Each point is reached from the start by the listed moves, each made once or not at all, plus a little noise. Say if it took an odd or an even number of moves. Then give how often each move was made.
In the rows, zero is written as 128.

Moves:
(1): [134 124 113 153 128]
(2): [117 100 163 159  61]
Start: [133 112 121 151 112]
Points:
[132 111 121 152 110] => even (0, 0)
[123  87 155 181  48] => odd (0, 1)

Moves:
(1): [135 128 145 129 141 102 136 170 119  84]
(2): [138 135 119 129 157 139 119 134 121 136]
(3): [135 129 130 195 119 121 133 111  95 127]
(4): [136 121 126 165 119 136 126 136 126 118]
(5): [128 131 131 119 134 136 129 107 122 115]
(6): [113 147 127 106 131 139 110 161 127 152]
(7): [126 133 122  94 141 151 147 128 140 137]
(8): [131 121 169 121 127 119 135 165 154 115]
Start: [154 116 138 120 132 123 113 123 134 122]
Points:
[145 141 133 130 141 149 118 136 112 154] => odd (0, 0, 1, 0, 0, 1, 1, 0)
[156 135 125 136 156 153  84 169 124 147] => odd (0, 1, 0, 1, 0, 1, 0, 0)
[157 141 181  50 192 141 121 222 149  95] => even (1, 1, 0, 0, 1, 1, 1, 1)
[163 130 177  93 182 138 119 249 153  96] => even (1, 1, 0, 1, 0, 1, 1, 1)
[140 133 170  55 147 150 123 193 170 141] => odd (0, 0, 0, 0, 0, 1, 1, 1)

Moves:
(1): [115 155 175 157 113 141 159 132 118 128 150 128  93  93 107 112 150]
(2): [158 121 143 150 132 127 129 110  95 129 137 115 107 125 111 138 158]
(3): [118 145 154 129 134 115 155 104 133 110 131 154 134 123 125 131 128]
(4): [ 87 135 107 121 133 129 163 116  82 109 170 153 139 106 131 144 108]
(5): [155 121 127 172  95 111 144  92 178 130  93  84 148 114  97 114 133]
(6): [123 144 126 124 152 115 155 104  85 164 159 106 132 138 139 140 125]
(7): [138 124 137 116 123 153 106 133 146 124 171 143 136 125 116 132 127]
(8): [133 162 101 119 134 149 165 122  98 111  93 127 129 143 123 109 147]
(9): [133 140 133  98 103 127 107 135 145 130  92 124 142 142 100 120 137]
(10): [110 132 130 146 110 131 142 140 144 100 126 128 142 123 133 147 145]
(11): [130 132 101 130 149  84 151 147 125 131 126 122 159 128 109 124 108]
(12): [157 126 123 124 101 107 134 130 137 136 132 152 132 113 119 143  98]
(13): [143  97 142 116 137 143 115 122 117 131 114 128 148 133 112 140 108]
(14): [159 107 135 130 127 118 149 140 164 154 126 106 105 149 103 136 114]
Start: [140 118 129 119  94 118 120 120 142 113 108 142 118 172 135 120 139]
Points:
[134 164 172 158  59 101 196 113 114 127 165 144 103 127 121 153 145] => even (1, 0, 0, 0, 0, 1, 0, 0, 0, 1, 0, 1, 0, 0)
[135 158 107 122  93 104 240 120  49  91 124 185 150 121  71 124  89] => even (1, 0, 0, 1, 0, 0, 0, 1, 0, 0, 1, 1, 1, 0)
[187  98 169 152  62  75 199 161 178 123 114 139 126 149  51 154  91] => even (1, 0, 0, 0, 0, 0, 0, 0, 0, 1, 1, 1, 1, 1)
[196 104 132 178  42  85 217  62 149 133 199 105 135 144  59 191 120] => even (0, 1, 0, 1, 1, 1, 1, 0, 0, 1, 0, 1, 0, 1)
[106 151 144 158  69 102 216  39 140  82 188 145 178 133 109 163 135] => even (0, 0, 1, 1, 1, 1, 1, 0, 0, 1, 0, 0, 0, 0)
[128 145 171  89  65 113 182  94  60 144 156 164 135 129  77 152  98] => even (1, 0, 0, 1, 0, 1, 0, 0, 1, 0, 0, 1, 1, 0)
[136 156 126  89  96 124 201  97  72  39 115 187 202 166  42 152 154] => odd (0, 1, 1, 1, 0, 0, 1, 1, 1, 1, 1, 0, 1, 0)
[203 103 118 142  60  69 171  97 181 126 129  96 158 165   8 132 125] => odd (0, 1, 0, 1, 1, 0, 1, 0, 1, 0, 1, 0, 0, 1)

Moves:
(1): [131 134 130 135 134 118 146 126 144 113 130 131 122 118 128 112 119 108
 139 130 136 115 103 132 110 134]
(2): [126 155 142 109 121 144 116 116 134 119 123 136 123 134 131 137 111 128
 157 102 116 114 118 120 145 143]
(3): [123 127 140 140 139 132 138 127 129 123 107 118 132 134 117 122 128 117
 132 149 118 128 122 121 115 156]
(4): [114 132 127 154 136 112 151 120 128 129 146 132 111 150 121 131 140 133
 116 111 127 145 102 130 138 115]
(5): [115 108 152 140 152 148 133 147 115 134 107 144 112 115 140 141 134 124
 124 129 125 158 102  93 110 119]
(6): [128 112 136 138 124 139 149 106 124 125 116 130 147 123 152 111 141 106
 114 112 128 146 116 109 116 116]
(7): [150 140 144  96 167 153 122 137 101 125 109 135 161 109 138 125 108 103
 112 148 119 124 145 119 106 104]
(8): [132 127 125 118 134 143 128 154 132 119 125 149 140 129 106 136 119 116
 117 117 112 143 137 130 109 133]
(9): [130 132 107 114 118 123 121 120 123 147 132 136 126 125 138 122 109 152
 132 130 136 101 101 120 134 127]
(10): [146 125 147 126 133 148 145 139 120 122 125 142 130 141 125 136 143 124
 117 126 132 144 120  97 125  92]
(11): [101 123 135 137 147 135 144 150 129 116 127 114 104 135 134 128 123 140
 135 131  93 124 100 111 100 136]
(12): [162 125 134 135 131 138 145 110 112 141 101 118 130 121 137 137 158 136
 130 133 155 157 142 115 126 129]
(13): [167 134 143 120 110 137 126 114 124 127 115 117 132 140 118 121 128 110
 157 136 132 132 121 141 147 133]
(14): [135 129 116 124 134 115 142 119 143 132 143 144 137 160 134 124 134 109
 131 102 153 136 118 134 138 105]
(15): [104 136 117 150 137 136 111 123 124 135 137 102 132 100 162 116 139 158
 117 164 109 121 111 118 119 133]
(16): [112 130 132 150 123 133 126 117 122 134 135 145 143 115 144 114 158 150
 135 115 113 155 142 117 151 102]
(17): [133 128 132 129 130 141 123 133 135 149 123 138  94 138 112 158 136 133
 148 116 123 116 130 127 135 144]
(18): [136 117 117 143 132 123 125 116 129 118 117 122 143 131 124 124 140 132
 109 117 130 136 138 125 146 118]
(19): [133 143 122 150 143 115 151 149 133 109 151 145 113 139 145 113 116 119
 125 123 126 137 131 127 153 128]
(20): [122 135 103 139 103 127 128 105 127 135 124 127 114 145 129 138 142 132
 138 120 149 136 137 133 156 106]
(21): [134 125 128 136 130 134 151 111 125 116 124 124 152 120 152 114 115 128
 115 148 148 135 116 141 123 111]
(22): [140 148 136 105 129 124 128 126 148 115 119 133 130 123 139 106 104 113
 127 144 121 121 123 139 112 138]
(23): [128 136 121 115 131 142 105 116 118 134 135 112 120 117 118 123 140 148
 138 153 120 120 135 123 161 135]
(24): [116 113 124 110 132 133  92 145 117 109 117 168 146 143 118 123 142 114
  91 102 110 142 166 137  94 136]
Start: [115  97 125 151 132 135 114 117 116 144 126 130 155 134 142 139 128 118
 141 107 143 132 145 140 140 144]
Points:
[104  64 171 231 185 189 185 125  89 115  85 181 194 143 149 135 180 118
  84  94 126 249 101  69 131  68] => even (0, 0, 1, 1, 1, 0, 0, 1, 0, 1, 0, 0, 0, 0, 0, 1, 0, 1, 0, 0, 1, 0, 0, 0)
[211 166 145 130  92 206 141  12 113 159  78 154 139 138 177 124 156 146
 239 123 185 141  93 109 229  99] => even (1, 1, 0, 0, 0, 0, 0, 0, 1, 1, 0, 1, 1, 0, 0, 1, 1, 0, 0, 1, 1, 1, 1, 0)
[ 97 170  84 188 116 151  89  70 139 155 136 161 123 133 216 118 132 183
 178  87 115 118 123 110 240 133] => odd (0, 1, 0, 0, 0, 0, 0, 0, 1, 0, 0, 0, 0, 0, 1, 1, 1, 1, 1, 1, 0, 1, 0, 0)
[167 138 136 153 179 199 162  95  66 133  70 213 150 196 171 162 139 104
 119  82 166 174 140  91 155  98] => even (0, 1, 1, 1, 0, 0, 1, 0, 1, 1, 0, 1, 0, 0, 0, 0, 1, 0, 1, 1, 1, 0, 0, 1)
